Every row gives one point. Each copy is the shape, with its points in the same order, turned, moved and blurred by noise. Some copies are also mirrored. Which?

Shape:
[[-12 -16 -26]
 [ 22  16 -30]
 [ 17  30  -8]
 [-18 -15  45]
 [  4   1  32]
 [ 14 -31 -93]
 [ 29 -28   4]]
Copy 1, 7 rows:
[[ 25  14  -7]
 [-16  28  -7]
 [-34   7   6]
 [ 11 -33  67]
 [ -9  -5  48]
 [ 45  66 -47]
 [ 10  34  38]]
Copy 1 is: only turned
Copy 2 (7 x 3):
[[-11 -20  16]
 [ -7 -35 -15]
 [ 24 -29 -19]
 [ 37  34  21]
 [ 24  15 -10]
 [-68 -58   7]
 [-13  19 -12]]
Copy 2 is: mirrored
Copy 3 (7 x 3):
[[  1   5  30]
 [ -6  41   0]
 [  8  36 -16]
 [ 21 -35 -26]
 [ 10 -11 -33]
 [-44  48  70]
 [-32  -4 -12]]
Copy 3 is: only turned
Copy 4:
[[  1  25  32]
 [ -5  46  -9]
 [ 10  23 -20]
 [  1 -42  19]
 [ -7 -24  -8]
 [-30  95  50]
 [-43   5   4]]
Copy 4 is: only turned

Shape:
[[-87  12  22 -16]
 [-67  48  62  34]
 [  0 -33  22  45]
 [ 23  40 -22 -49]
 [ 37 -19 -30   7]
 [ 30 -26 -20  49]
 [ 17  54  52 -44]
 [-14 -21  51  28]
 [-67 -49  -7  12]]
Copy 1, 9 rows:
[[ 70  45  32  -3]
 [ 10  68  60   9]
 [-18 -21  28  21]
 [ -5  27 -68 -25]
 [-17 -38 -49  23]
 [-39 -39 -17  40]
 [-23  57 -16 -64]
 [ -8 -12  48   2]
 [ 62 -25  23  29]]
Copy 1 is: mirrored
Copy 2, 9 rows:
[[ -6 -29  61  69]
 [ 24  37  64  95]
 [ -9  50  35 -11]
 [ 20 -26 -54  30]
 [ 10  12 -22 -33]
 [ 18  42  10 -42]
 [ -5  19 -45  86]
 [-24  51  39  26]
 [-21 -20  76  -4]]
Copy 2 is: only turned
Copy 3 (9 x 4):
[[ 40  64 -19   7]
 [ 26  72  14 -56]
 [-36  -7  29 -14]
 [ 40 -51 -69 -35]
 [-22 -51 -26 -20]
 [-64 -39  -4 -26]
 [ 75 -23 -11 -56]
 [ -4   6  42 -22]
 [-29  33 -15  40]]
Copy 3 is: mirrored

Shape, 10 rows:
[[ 24  -9 -55 -26  16   8]
 [ 30 -25   1  -9  30 -48]
 [-15 -21  57  28 -13 -22]
 [-28  26 -39  54 -60  23]
 [ 35 -78 -67 -34   2  33]
 [ -4   8 -25 -16  26 -34]
 [ -8  60  10  69 -12  20]
 [-49  39  37  27  -7   2]
 [-42  13  18  54  55  -7]
 [ 22 -11  43 -30   7 -14]]
Copy 1, 10 rows:
[[-63   0 -14  14   2 -33]
 [-27 -54  -5 -38 -10  -3]
 [ 30 -13  15 -29 -26  36]
 [ 12  46  52  58 -42 -31]
 [-95  33 -44 -15 -34 -21]
 [-21 -28  14 -12  26 -30]
 [ 26 -11  59  75 -23  10]
 [ 44   4  51  17  17  30]
 [-15 -29  87   6  10  36]
 [  6 -25 -36 -13  13  34]]
Copy 1 is: only turned
Copy 2:
[[ 43  11 -15  11  14  55]
 [ 26 -48 -40  43  21  12]
 [-24 -52   7  29  -1 -55]
 [-63  21  32 -24 -19  19]
 [ 76  23  20  52 -24  56]
 [  9 -10 -60  15  18   7]
 [-51 -29  22 -71   0 -15]
 [-51 -14 -10 -28   5 -50]
 [ -2 -41 -43 -36 -29 -36]
 [ 25 -32   1  31  53 -30]]
Copy 2 is: only turned
Copy 3, 10 rows:
[[-68 -38  -2 -30 -14  18]
 [-30   3  39 -11 -59  -6]
 [ 31  13   5  21 -14 -48]
 [ 28  -3 -61 -14  43  45]
 [-71 -85 -36 -31 -59  13]
 [-41 -12  35   4 -12  20]
 [ 44   7   0 -36  65  16]
 [ 26   5  15  14  64 -17]
 [ 51 -34  66  -2  18   9]
 [-40  -8  19  -8 -12 -54]]
Copy 3 is: mirrored
